Each point is reached from the start by the listed moves, each made 0, 1 or 2 times, or once backwards (-1), plus a little noise. Is the number of moves made odd or even? Then give how often each move was made.

Moves:
(1): [0.60 1.43]
(2): [-0.42  0.10]
Start: [ 0.22 -0.02]
Points:
[-0.57  0.19] => even (0, 2)
[1.84 2.71] => odd (2, -1)
[0.99 2.90] => odd (2, 1)
[0.84 1.44] => odd (1, 0)

Moves:
(1): [-0.34 -0.43 -0.87 -0.32 -0.12  0.28  0.73 -0.61 -0.78 -0.78  0.72]
(2): [ 0.08  0.72 -0.51 -0.12 -0.35 -0.02  0.38  0.34 -1.10  0.02  0.40]
(3): [ 0.42 -0.11  1.29 -0.51  0.07 -0.35 -0.13 -0.40 -0.34  1.03 -0.09]
(4): [ 0.36 -0.13 -0.44  0.37 -0.30 -0.25  0.06 -0.20 -0.05 -0.29  0.06]
(5): [ 0.66 -0.38 -1.01  0.17  0.33  0.67 -0.17  0.14  0.65  0.12 -0.51]
(6): [-0.83 -0.30 -0.17  0.00 -0.60 -0.51  0.98  0.12 -0.83  0.72  1.13]
(7): [-0.07 -0.11 -0.09 -0.30  0.35 -0.66 -0.11 -0.06 -0.24  0.37  0.03]
(8): [ 0.69 -0.93  0.64 -0.69 -0.04 -1.12  0.02  0.92  0.38  0.95  0.62]
(9): [ 0.36  0.69 -0.19  0.33  0.51  0.25  0.32  0.24  0.04 -0.05  0.34]
Start: [ 0.05 -0.14  0.17  0.06 -0.64  0.64  0.45 -0.40 -0.14  0.18  0.24]
Points:
[-0.40  0.98 -1.51 -1.30 -0.98  0.29  1.73 -1.26 -3.99 -1.83  1.89] => odd (2, 2, 0, 0, -1, -1, 1, 0, 0)
[ 0.11 -0.50 -0.24 -2.12 -1.82 -1.02  5.27  1.45 -4.80  2.90  6.46] => odd (2, 2, 1, -1, 0, 2, -1, 2, 2)
[ 0.92  0.85 -0.36 -0.21 -0.76 -0.62  2.47  0.38 -2.26 -0.17  3.19] => odd (1, 1, 0, 1, -1, 0, 0, 1, 2)
[ 2.59  1.94 -3.42  1.01  0.83  2.07 -0.48  1.63  0.68 -0.19 -1.34] => odd (-1, 2, -1, 0, 2, -1, 1, 0, 1)
[-0.07 -1.07 -0.86  0.27 -3.17 -1.36  3.03  0.79 -2.36  1.64  3.61] => odd (0, 1, 0, 2, 0, 2, -1, 1, 0)
[-0.09 -1.24  3.61 -2.93 -1.57 -1.60  1.09 -0.77 -3.00  2.63  1.93] => even (1, 1, 2, -1, -1, 0, 0, 1, -1)

Moves:
(1): [ 0.62 -0.56 -0.30  0.18 -0.51  0.15  0.28 -0.51  1.14 -1.07 -0.44  0.75
  0.03 -0.43 -0.91  1.11  0.57  0.51 -0.23 -0.22 -0.43 -0.35  0.40 -2.15]
(2): [-0.12 -0.17  0.80  0.24  0.70  0.21  0.66  0.22 -0.28  0.86  0.42 -0.22
  0.37 -0.18  0.62  1.20 -0.81  0.24  0.93 -0.19 -0.48 -0.09  0.34 -0.62]
(3): [-0.25 -0.88 -0.29 -0.32 -0.82 -0.51  0.80  0.35 -0.20 -0.22  0.71  0.17
 -0.47 -0.26 -0.84  1.19 -0.15 -0.66  1.28 -0.01 -0.38  0.47 -0.93  0.91]
(4): [ 0.18 -0.23  0.17  1.63 -0.54 -0.20 -0.51  0.34 -0.60 -0.71  0.43 -0.34
 -0.02 -0.16 -0.18 -0.67 -0.57 -0.33 -0.01 -0.20  0.51 -1.41  0.08 -0.55]
(5): [ 0.25  0.49 -0.03  0.36  0.06 -0.31  0.37  0.52 -0.14  0.52 -0.47  0.19
 -0.04  0.61  0.02 -0.79  0.07  0.12  0.39 -1.43 -0.63  0.50  0.52  0.29]
(6): [ 1.26 -0.39  1.97 -0.07 -0.34  0.17  0.02  0.60  0.09  0.68  1.12  0.02
 -1.08  0.00  0.38 -0.37 -0.49 -0.61  0.46  1.04  0.06 -0.52  0.94  0.80]
(7): [ 0.55  0.55 -1.22  0.86  0.38  0.93  0.71 -0.86 -0.19 -1.17  1.51  0.35
 -0.46  0.28  0.57  0.16  0.28  0.73  0.01  0.56  0.09  0.43  0.99 -0.15]
(8): [-0.76 -0.20 -0.07  0.26 -0.86  0.58 -0.35  0.05  0.77  0.27 -0.42 -0.96
 -0.44 -0.20  0.08  0.19 -0.41  0.59  1.10 -0.24 -0.84  0.35  0.12  0.26]
(9): [ 0.15  0.57 -0.20  0.81  0.59 -0.22 -0.01 -0.34  1.00 -0.54 -0.50  0.59
 -0.14  0.21  1.84 -0.33  0.13 -0.29 -0.87 -0.44  1.05 -0.21 -1.12  0.16]
(10): [-0.65 -0.52 -0.44 -0.07  0.25 -0.02 -0.28 -1.16 -0.83 -0.46 -0.20  0.31
  0.75  0.49  1.00 -0.99  0.99  0.40 -0.07 -0.52  0.55 -0.20  0.07  0.84]
(11): [ 0.20 -0.26  0.05  0.40  0.71 -1.20 -1.40 -0.64  0.99 -0.99  0.40  1.19
 -0.03 -0.75 -0.81  0.24 -0.92  0.62  0.96 -0.41 -1.83  0.97  0.34  0.67]
(12): [ 0.24  0.35 -0.33 -0.10  0.00 -0.24  0.45 -0.31 -0.73 -0.71  0.46 -0.36
 -0.08 -0.86 -0.20 -0.14  0.39  1.55 -0.37  0.40 -0.09 -1.14 -0.11 -0.09]
(13): [ 1.03 -0.87 -0.91 -0.05  0.02  0.18  0.48  0.10 -0.77  1.07  0.61  0.40
 -0.29 -0.95  0.44  0.08 -0.27 -1.33  0.95  1.50 -0.84 -0.38  0.07  0.08]
(14): [ 0.51 -0.33 -0.21 -0.58  0.61  0.95  0.57 -0.09 -0.11 -0.45  0.41  0.30
  0.22  1.03  0.13 -0.48  0.77  0.13  1.22  0.60  1.39 -0.26 -0.34  0.67]
(15): [ 0.97  0.61  0.51  0.71 -0.89 -0.32 -1.71  0.66  0.19 -0.58  0.58 -1.35
 -0.15 -1.76  1.26 -0.09  1.15  0.69 -0.90 -1.08 -0.73 -0.26 -1.29 -0.66]
(16): [ 1.27 -1.17  0.14  1.01  0.15 -0.71 -0.27  0.59  0.43 -0.48 -0.44  0.59
  0.78 -0.35  0.56  0.34 -0.48 -0.27  0.43 -0.24 -0.60  1.32  0.14  0.23]
(17): [ 0.84 -0.36 -0.61  1.18  0.63 -0.57 -0.31 -0.82  1.11  0.22 -1.13 -1.60
 -0.10 -0.03 -0.19  0.78  0.81  0.79  0.18 -0.10  1.49 -0.26  0.05 -0.07]
(18): [ 0.48 -0.62 -0.66  0.79  0.30  0.79  0.17 -0.58  0.70 -0.09  0.21  0.11
  0.61 -0.32 -0.58  0.14  1.15 -0.87 -0.72  0.47 -0.51 -0.40  0.28  0.71]
(19): [-0.35 -0.79 -0.05 -0.43  0.18  0.30  0.09 -0.04  0.18  0.08  0.08 -0.34
  0.24 -0.22  0.17 -0.48 -0.38 -0.18  0.54 -0.57  0.39 -0.41  0.72  0.14]
(20): [ 0.35 -1.42  0.37  0.57  0.56 -0.32  0.26  1.15  0.76 -0.19  0.24 -0.56
 -1.07 -0.23  1.44  1.06  0.38  0.11 -0.38 -0.25  0.00 -0.46 -0.80 -0.36]
(21): [ 0.06 -0.25 -0.01 -0.30 -0.30  0.78 -0.71 -1.04 -0.38  0.28  1.03  0.10
  0.21 -0.14 -0.28 -1.47 -0.28  0.42  0.43  0.11  1.27  1.70 -0.34 -0.84]
(22): [ 0.65 -0.76  0.16  0.17 -0.34  0.47  0.39  0.06 -1.75  0.01 -0.96  0.81
 -1.28 -0.89 -0.45  0.62 -0.40  0.04  1.63 -1.11 -0.03  0.65 -0.43 -0.43]
(23): [-0.70 -0.14 -0.61  0.51  0.16 -0.78  0.43  0.47 -0.27 -0.19 -0.42 -0.25
  0.63 -0.69  0.14  0.60  0.64  0.09  0.59  0.39 -0.40  0.55 -0.26 -0.07]
(24): [ 0.14  0.07  0.12 -0.78  0.42  0.88  0.78 -0.61 -0.64 -0.57  0.90 -0.52
  0.30  0.51  0.09 -0.87 -0.04 -0.35  0.64  0.25 -0.43  0.01  0.33 -0.59]
Start: [-1.61  0.79 -1.30  0.17 -0.97  0.26 -1.35  0.03  0.86 -1.25  0.53  0.48
  1.41  1.07 -0.09  1.39  0.27 -0.07 -0.58  0.16  0.53  0.18 -0.93  0.97]
Points:
[ 5.89 -3.13 -7.44  4.09  0.34  3.15 -2.68 -6.54  0.01 -9.14  3.84  6.41
  2.55  1.50 -6.40 -1.90 -0.19  0.80  7.09 -1.52  1.32  3.63  3.97 -3.26] => odd (2, -1, 0, 2, 1, -1, 2, -1, -1, 0, 2, -1, 1, 2, 0, 1, 1, 0, 1, -1, 1, 1, -1, 1)
[-2.48 -6.06 -1.99  3.52 -5.01  1.21 -0.86  2.21  3.91 -2.55  3.93 -2.39
  2.22 -3.92  5.54  4.66  0.31 -3.41  0.05 -0.19 -2.95 -3.11 -3.06  0.08] => odd (1, 1, 2, 1, -1, 0, 0, 2, 1, 1, -1, 0, 1, -1, 1, 1, -1, 1, 2, 1, 0, -1, 0, 0)
[-2.37 -2.84  0.02 -1.40  0.51  2.78  2.56 -0.23 -5.48 -3.44 -0.76  0.96
  1.62  6.27  2.08 -4.28  3.73 -2.79  2.96  1.44  8.72 -4.75 -0.96 -1.90] => odd (1, -1, -1, 2, 0, 1, -1, -1, 0, 2, -1, -1, 0, 2, -1, -1, 0, -1, 0, 1, 0, 1, 2, 2)
